Each row is a point. Each copy is the shape, with its points in the same order, stretched, turned, moved and blurred by noise. Some copies are also mirrored. Which?
In the rows, zero is written as 128.

Shape (7 x 3):
[[122 170 105]
 [124 177 149]
 [145 117 155]
 [181 116 155]
 [102 140 196]
 [165 155  88]
 [121  79  98]]
Copy 1 (7 x 3):
[[142 141 159]
 [133 166 135]
 [108  99  78]
 [124  85  44]
 [ 90 156 105]
 [154  99 127]
 [ 89  51 125]]
Copy 1 is: mirrored
Copy 2, 7 rows:
[[145 125  69]
 [ 97 110  77]
 [107 121 138]
 [118  92 164]
 [ 44 135 101]
 [179 102 107]
 [170 171 130]]
Copy 2 is: mirrored
Copy 3:
[[138 128 163]
 [154 168 130]
 [144 136  80]
 [164 111  77]
 [136 209  73]
 [151  77 158]
 [ 96  81  96]]
Copy 3 is: mirrored

Shape, 10 rows:
[[ 31 124 206 106]
 [140 148 139 160]
 [ 89  77 142 159]
 [140  56 120 122]
 [139  95 174 189]
 [110 200 113 178]
 [ 70 151 112 121]
 [127 110 157 119]
 [150  75 122 120]
 [114 140 116 157]]
Copy 1, 10 rows:
[[ 78 120 102 197]
 [132 138 176 136]
 [152  95 132 138]
 [149  83 140  52]
 [134  89 184 137]
 [147 188 177 194]
 [135 164 114 157]
 [114 114 155 106]
 [143  98 151  54]
 [149 148 154 146]]
Copy 1 is: only turned
Copy 2, 10 rows:
[[111 162 237  88]
 [126 152 117 139]
 [ 65 134 157 108]
 [ 93 101 118  78]
 [ 82 179 119 102]
 [136 158 128 196]
 [121 112 179 154]
 [124 139 143  93]
 [108 105 117  85]
 [111 136 128 150]]
Copy 2 is: mirrored

Shape, 11 rows:
[[119 137  66 133 190  80]
 [174 199  64  54  78 133]
 [119 197  90 107 117 169]
 [157 138 126 137 132  86]
 [157 135  58 128 121 110]
 [108 125 193 163 161 139]
 [161  64 147 119 154  94]
 [107  94 134 108 123  88]
 [151 155 146  89 107  89]
 [177 104 141 110 163 102]
 [156 176 149 104 167 142]]
Copy 1, 11 rows:
[[109 138 184 158 158  74]
 [128  99 108 114  11  92]
 [131 179 134 101  70 100]
 [140 110 120 170 138 140]
 [107 127 110 155 112  84]
 [162 170 135 121 188 170]
 [139  78 105 134 186 138]
 [ 98 116 142 122 163 154]
 [142  93 129 141  99 162]
 [161  84 112 134 150 125]
 [183 129 138 113 113 121]]
Copy 1 is: only turned
Copy 2, 11 rows:
[[156  69 148  43 114 142]
 [127 158  13 105  78 148]
 [ 80 191  81  96 116 117]
 [137  80 108 125 135 133]
 [128 101 111  95 102 177]
 [ 97 138 173 137 187  72]
 [183  77 167 119 146 128]
 [149  81 154 135  96 109]
 [130 105  75 139 121 105]
 [180  90 134 110 156 120]
 [128 154 101  94 168  78]]
Copy 2 is: only turned
Copy 3 (11 x 6):
[[112 108 130 147 214 146]
 [129 224 166  58 160 160]
 [115 150 178  65 124 184]
 [120 139 150 195 158 127]
 [149 144 151 121 175 130]
 [ 90  86 146 210  88 146]
 [121 120  99 207 147 103]
 [ 71 121 137 187 148  88]
 [ 91 173 148 179 144 133]
 [132 145 106 181 145 137]
 [106 153 132 137 125 196]]
Copy 3 is: mirrored

Shape:
[[162 108 173  98 141 124 174 119]
 [142 118 184 146 114 148 125 125]
 [ 89 101 196 174 125 102  90 125]
 [130 106  85 153 204  79 139 105]
 [147 120 158 115 112 103 116 160]
 [ 97 103  87 122 200 102 197  84]
 [ 96 130 159 195 108 149 122 137]
 [155  68 153 116  89 132 142 119]
 [153 130 156 104  86  74 145 109]
 [132 118  87 110 198 129 153  52]
 [ 78 114 167 136 116 157  91 147]]
Copy 1:
[[102 116 196 173 140 113 130 164]
 [ 82 107 142 128 101 112 124 168]
 [128  79 114 111  88  61 158 190]
 [199  57 149 194 143 116 182 100]
 [159 103 144 120 119 121 126 191]
 [173  95 184 195 167  69 173  67]
 [ 90  87  99  72 101  96 134 141]
 [117 139 198 125  89 106 153 177]
 [145 151 147 123 163 105 163 178]
 [160 120 157 242 146 103 162  51]
 [137 106 118 113  83  70 102 154]]
Copy 1 is: only turned
Copy 2:
[[ 69 164 143 110 112 109 154 132]
 [136 121 174 131 110 123 151 130]
 [139  88 166 223 133 141 113 154]
 [ 88 175  99 158 147 216 113  88]
 [117 121 143  99 135 124 104 140]
 [ 74 175  82 168 127 183 172  90]
 [170  81 170 148 110 148 177 131]
 [109 115 161 108 130 105 161  62]
 [ 96 123 134 109  82 110 110 124]
 [ 95 213  94 146 126 174 158  54]
 [179 104 139 154 154 130 136 142]]
Copy 2 is: mirrored
Copy 3:
[[210 121 128 168 125 102 104 152]
 [123 119 123 178 151 128 101 128]
 [ 99 103  69 185 135 191  67 150]
 [160 171  59 142  96 142 188 196]
 [132 127  96 129 139 125  80 166]
 [209 155 103 113  63 149 183 146]
 [ 70 145 133 161 126 161 104 115]
 [144  91 107 151  86  90 112 115]
 [191 153  69 128 107 112  69  99]
 [215 150  88 135 110 135 236 112]
 [ 72  82 118 112 147 177  94 136]]
Copy 3 is: mirrored
Copy 4 (11 x 8):
[[155 136  89 114 163 136 129 158]
 [128  91 114 143 128 127 101 166]
 [139  83 188 153 135 123 134 184]
 [147 145 182 102 122 151 189  87]
 [128 117 144 136 182 132  97 149]
 [149 191 154  77  94 147 208 136]
 [121  97 162 143  84 117  86 167]
 [ 98 122 107 113 172  86 121 175]
 [130 149 130 168 187 108 121 171]
 [124 144 121 108 100 167 206 109]
 [ 99 106 176 123 109 147  93 188]]
Copy 4 is: mirrored

Shape, 13 rows:
[[118 115 100 102 162 180 111  99 120]
 [122 151  90  85 109 126 116 106 123]
 [129 143 120 143 148 187 122  98 148]
 [123  98  90 169 156 112 166  90 123]
 [178 151 133 152 149  94 144 145 157]
 [117  92 102 153  43 181 162 143 131]
 [115 161 109 162 145 151 117 139 115]
 [112 104 198  41 117  56 148 137 125]
 [110 140 106 138 141 177 146 132 155]
 [130 158 183 168 100 161 137 134 132]
 [138 156  90  84 165 145 177 132 122]
 [155 134 132 155 167 174 127 137 117]
 [188 151 121  99 126 180 148  43 129]]
Copy 1 (13 x 9):
[[111  92 128 118 117 112 116 169  93]
 [162 119 139 127  87 125 139 134 133]
 [108 140 126 133 129 136 106 157  84]
 [ 86 120 130 119 130 148 151 134 152]
 [126 150 130 147 144 145 100  94 157]
 [181 158 125  60 132 146 173 142 129]
 [113 160 114 159 140 114 114 169 124]
 [200  68 193 123 140  87 178  68 137]
 [113 146 155 124 139 120 112 169 107]
 [138 181 121 143 159 115 137 114  86]
 [107 135 155 120 106  94 104 134 145]
 [103 139 104 130 150 110  95 148 111]
 [116 134 105 105  68 147 112  83  90]]
Copy 1 is: only turned
Copy 2 (13 x 9):
[[119 117 129 154 143 146 125 154  55]
 [ 73 111 117 110 111 124 144 133 106]
 [123 108 149 140 199 168 143 137  79]
 [154 159 168 148 127 161 197 158 130]
 [171 148 103  93 156 183 169  99 145]
 [ 59 101 236 159 131 168  93 143 158]
 [117 164 148 106 194 154 122 137 107]
 [193  53  80  73  45  51 130 131 155]
 [114 117 147 129 185 183 123 160 108]
 [143 101 179  94 202 130 118 114 137]
 [137 126 115  69 124 196 141 161  84]
 [165 147 155 122 181 184 118 121  81]
 [119  57 157 111 138 175 192 112  44]]
Copy 2 is: only turned
Copy 3:
[[166 126 174 112 151 141  76  84  79]
 [125 147 149  79 158  88 109  89 139]
 [148 151 134 162 132 147  79  97  97]
 [ 93 139 121  91 150 175  96 155  55]
 [103 104  94 178 153 114 112 165 136]
 [129 175 119  79   7 123 100 127 125]
 [100 131 136 162 132 129 120  77 101]
 [165  94 171  77 177 146 218 168 223]
 [138 135 117 144 104 155  95  81 111]
 [132 165 116 190  91 136 160 125 157]
 [174  91 102  99 166 109 123  79  98]
 [157 110 134 186 129 133 102 113  69]
 [194 171 109 112 172  85  78 134  77]]
Copy 3 is: mirrored

Shape, 16 rows:
[[150 126 139 120 151 141 135 108  96 172 115]
 [126 138 106 159 153 151 162  57 129 173 159]
 [ 99 102 105 172 119 142 152  55 142 119  88]
 [ 79  86 175 118 126 212 150  96 121 193 130]
 [160 125  64 112  92  78 108 125 120 176 134]
 [170 128  88 123 146 146  92  94 160 117  99]
 [155 135 100 157  90 123  61 168 104 165 103]
 [ 97 121  75 130 163 103 163 136 124 129 147]
 [109 131 147 107  86 119 172 105  80 111  89]
 [ 99 163 138 157  88 115 148 127 157 175 118]
 [144 137 108 134  80  95  89 186 159 120 161]
 [191 164 154 124  69 161 129 149 155 130 139]
 [ 72 144 104 106 117 126  67 153 138 154 177]
 [114 148 151 168 114 154  68 106 140 181 164]
 [140 165  88 107 136  80  90 158 129 131  77]
 [ 87 105 164 131 122  70 124 117 208  67 154]]
Copy 1:
[[114 101 144 126  92 147 133 160 114 167  98]
 [101 111 129  80  73 140 143 167 184 172 106]
 [106 163 155 106 107 149 188  82 186 196 112]
 [142 112 153  73 149  86 111 168 146 238  84]
 [114 171 113 126  85 218 111 137 132 145 133]
 [ 89 191 179 151  66 132 142 129 157 163 161]
 [126 171 135 179 165 176 114 141 142 116  99]
 [109  85 129  61 105 180 143 147 156 139 177]
 [125 122 158  85 120 166 156  59  74 152  69]
 [182 171 110  85 120 154 158 161 154 136 110]
 [135 187  82 109 136 152  89 142 131 102 172]
 [103 216 111 106 122 102 119 173  94 110  93]
 [165 141 135  86 132 144  47 168 171 122 176]
 [162 159 104 136 116  99  81 196 195 137  99]
 [146 157 176 160  93 200 135 130 113 105 159]
 [186 162  83  85  70  85 125  92 163 138 220]]
Copy 1 is: mirrored
Copy 2:
[[169 136 107 107 126 105 113 135 116  86 104]
 [177 156 117  76 125 175 136 147 151  69  57]
 [134 128  93 103 127 183 146 202 138 111  66]
 [177 149 141  43 121 111 105 200 115  76 119]
 [103 127 114 133 122 165  97  74  84 133  91]
 [128 104 135 144  95 161 107 135 167 130 111]
 [ 76 153 106 153 102 132  91  88 113  81 115]
 [119 156 123 148 203 136 149 117 140 124  82]
 [134 119  79 134 138 123 191 160  63 118 134]
 [136 187  68 105 115 168 151 131 117 110 139]
 [ 44 139 111 130 121 148 145  60 142 138 134]
 [105 103 101  84  68 150 156  84 139  98 195]
 [ 85 193 172 147 121 140 107  94 138 140 102]
 [116 187 127  84  54 147 113 130 162  82  80]
 [118 160 105 209 130 128 111  98 109 161 135]
 [ 65 136  79 111 119 144 189 150 175 218 117]]
Copy 2 is: mirrored
Copy 3, 16 rows:
[[109  77 108 162 149 161 116 137 157 156  75]
 [127 114 108 134 175 199 169 131 151 114  55]
 [141 134  63 129 139 110 164 131 100 141  24]
 [ 81  15 145 131 107 149 161 111  98  92  29]
 [112 191 148 155 134 145  76 181 204 123  97]
 [136 141  92  99 206 114  72 151 149 144  75]
 [149 162 143 165 113 115  19 135 151 110 107]
 [ 59 166  87 145 146 157 131 122 147 137 153]
 [113  95  81 173  78 126 168 173  98 179  93]
 [143 112  98 120  48 155 135 148 145 108  78]
 [137 192 178 109  73 103  47 149 149 114 178]
 [168 123 159  90  82 164  64 175  98 144 103]
 [ 97 143 157 145 123  96  96 148 157  54 172]
 [186  98 160 147 126 132  99 128 149  69  87]
 [113 167  66 150 128 103  53 169 185 153 140]
 [160 155 123  69  62  61 168 118 128 175 174]]
Copy 3 is: only turned
Copy 4, 16 rows:
[[111 121 112 125 167 142 157 106 120 113 162]
 [156 112  66 130 161  99 131 109 148  99 145]
 [144 127  54 159  92 102 134 130 183 108 142]
 [167 190  45  98 112 127 169 113  66 124 189]
 [116  91 112 187 213 183 166  99 173 121 130]
 [112  97  84 140 134 163 117  65 159 144 138]
 [137 120 157 175 174 149 139 108 138 176 168]
 [144  70 115 180 128 128 141 138 137  73  89]
 [ 78 157  87 183 137 156 146 168 122  92 151]
 [178 123  83 118 149 153 124 174 130 164 154]
 [135 110 123 167 165 163 124 131 113 193  93]
 [101 126  70 126 176 168 127 124  75 215 158]
 [166 161 122 162 154 172 105 114  99 130 118]
 [176 179 104 104 168 122 104 106 119 181 156]
 [114  79 154 162 151 201 113 120 161 126 134]
 [138 144  73 109  90 152 111 157 144 163  25]]
Copy 4 is: mirrored

Shape (18 x 12):
[[194  75 119 177 112  71  57 132 105 178  76 125]
 [151 163 117 116  99  70  85  98 111  93 141 166]
 [123  77 150  92 180  77 146 103 102 185 168 176]
 [154 166  98 129 179  71  95 116 116  85  99 167]
 [195 162 140 135 149 152 117 115 142  81 168  84]
 [174 170  57 125 145  51 127 118 152  82 161 152]
 [145 130 131 123 117 130  96 154 163 114 106 159]
 [104 146 136 175 162 143 140  77 123 131 100 118]
 [ 88  72 121  84 142  99 154 117  76  79 111 137]
 [143 109 152  91  90 122 100 142 181 135 148  90]
 [117 167  77  76  78 157 133 131 167  90 176 129]
 [192 119 120 139 152 156 162 130 154 162 178 163]
 [160  85  72 166 106 117  83  59 102 142 125 126]
 [112  82 144 164  92  83  65 175 144 160 109  91]
 [117 179  74  79 116 154 150 134 132 132 163 113]
 [128 124 140 116 182 147 141 122 148 169  71 103]
 [111  98 144 115  84  68 154  97 156 168  90 108]
 [182 164  71 121 101 125 136 141  90 111 154 157]]
Copy 1:
[[ 89 131 136 187 119 201 158 102 133 177 155 114]
 [105  75 118 143 143 100  93 113 125 156 110 122]
 [ 97 125 245 161 122  73 158 111 134 138 107 127]
 [104 118 109 162 125  70 112 119 176 169 116  82]
 [161 125  78 158 130  82 136 121  70 169 153 104]
 [148  98 117 149 130  80 106 120 144 215  94  80]
 [123 123 132 113  99 134 132  84 118 141 127 107]
 [144 168  88 156 142  89 141 122 161 142 124 159]
 [164  96 174 186 136  94 100 123 143  96  82 109]
 [139 118 139 140  94 154 145  76  45 142 109 115]
 [202  81 119 100  89 107  96 119  88 158  89 147]
 [156 146 184 111 108 100 152 113 117 179 164 132]
 [165  85 116 187 148 146 145 124 158 177 138 168]
 [110 139 133 153 120 200 185 100  85 150  92  96]
 [188 122 127 125  70  96 100 156 101 168 104 155]
 [129 201 128 166  77 114 144 102 127 133 137 140]
 [122 162 151 161 119 163 110  75 105 139  86 155]
 [166  94 136 124 108 114  82 164 125 182 146 129]]
Copy 1 is: mirrored
Copy 2, 18 rows:
[[174  53 114  67 153  69 186 151 186  69  31 104]
 [133 142  77 145 135 151 154 105 127 170  78  82]
 [205 171  98  54 113 130  52 154 198  99 165 117]
 [139  82  75 130  94 145 183 130 167 179 115  85]
 [ 51 128  69 124 157 103 133 139 133  95 135  76]
 [ 69 112  95 119 117 178 185  64 184 195 109  62]
 [132 129 124 159  74 106 161 120 127 143  82 106]
 [148  98 132 151 178 112 155 193 118 122 165 133]
 [233 122  80 112 113  78  91  62 102 140 147 108]
 [ 92 185 118 118 127  64 105 113 131 142  78 119]
 [ 80 158 127 199 129 148 105  38  91 195 109 131]
 [106 136 133 126 116 150 113 129 201  74 135  99]
 [154  53 134 113 202 115 127 107 130  87  52  88]
 [139 140 133  66 135  72 170 141 127 103  79 155]
 [101 141 113 179 147 151 100  69 130 157 143 183]
 [164 110 126 132 134  61 122 189 157 126 146 163]
 [164 165 148 123 177  59 144 117 150 161  99 138]
 [138  94  82 159 137 184 158  52 161 111 100 123]]
Copy 2 is: only turned
Copy 3:
[[130  88  90  62  91 113 126 191  32 135 119   7]
 [141 128  67  77  54  95 127 113  92 124 152 144]
 [156  40 139 117  90  83 124 139 147 103  82 155]
 [144 113  98 114  97 105 125  98  90  72 176 144]
 [129 181  90  80 137 125 152 101 158 103 128 109]
 [151 142  81 126  33  76 138  91 138  50 155 124]
 [158 147 115 105 115 116 121 180 110 104 155 126]
 [149 100 148 147 127 171 100  95 118 157 148 110]
 [109 124 106 186 129  65  94 104 109 138  92 193]
 [148 158 107  93 115  64 133 173 157 154 127 101]
 [183 209 111 133  67  73 155 125 164 111 130 172]
 [189 126 135  93  80 147 135 164 168  49  83 106]
 [143 134 123  74  48 103 113 113  55 142  94  58]
 [ 96 111 108 122 129 111 148 221  85 185 150  46]
 [205 173 122 151  92  89 179 113 162 100 115 160]
 [192  97 157 144 167 115 113 134 136 119 135 103]
 [170  81 104 151  76  73  65 146 134 192 123  81]
 [176 165  69 112  62 123 169 134 103  69  95 132]]
Copy 3 is: mirrored
Copy 4:
[[ 87 171  88  68 135  84 137  97 166 106 119 125]
 [141 198  84 111 141 135 131 203 155 108 160 136]
 [131 191 163 159 148 182 113  71 142 114 161 111]
 [ 95 223 102 123 126 140  96 180 109 113 133 143]
 [ 60 160 104 158 179 111 112 140 100 191 159  93]
 [129 222  65 165 167 136  96 174  92  98 140 136]
 [101 130 108 109 119 157 147 169 119 117 137 139]
 [129 173 148 118 151 117 124 146 114 180 107 149]
 [156 176 129 147  90 165 135 148 160 146 106  74]
 [114 103 119 114 160 145 166 159 116 132 147  72]
 [156 102  98 196 144 147 144 201 147 111 142 120]
 [ 92 149 117 191 159 141 115  65 112 137 164 157]
 [129 191  86 138 171  80 158 115 199 134  94 127]
 [127 109 107  66 162 150 130 136 137 127 103  86]
 [141 100 127 212 130 125 105 159 151 102 150 131]
 [ 83 132 176 126 113 117 132 118  94 137 122 127]
 [185 150 131  79 123 116 179 162 108 112 125 116]
 [126 150  73 191 109 106  95 136 174 100 162 158]]
Copy 4 is: only turned
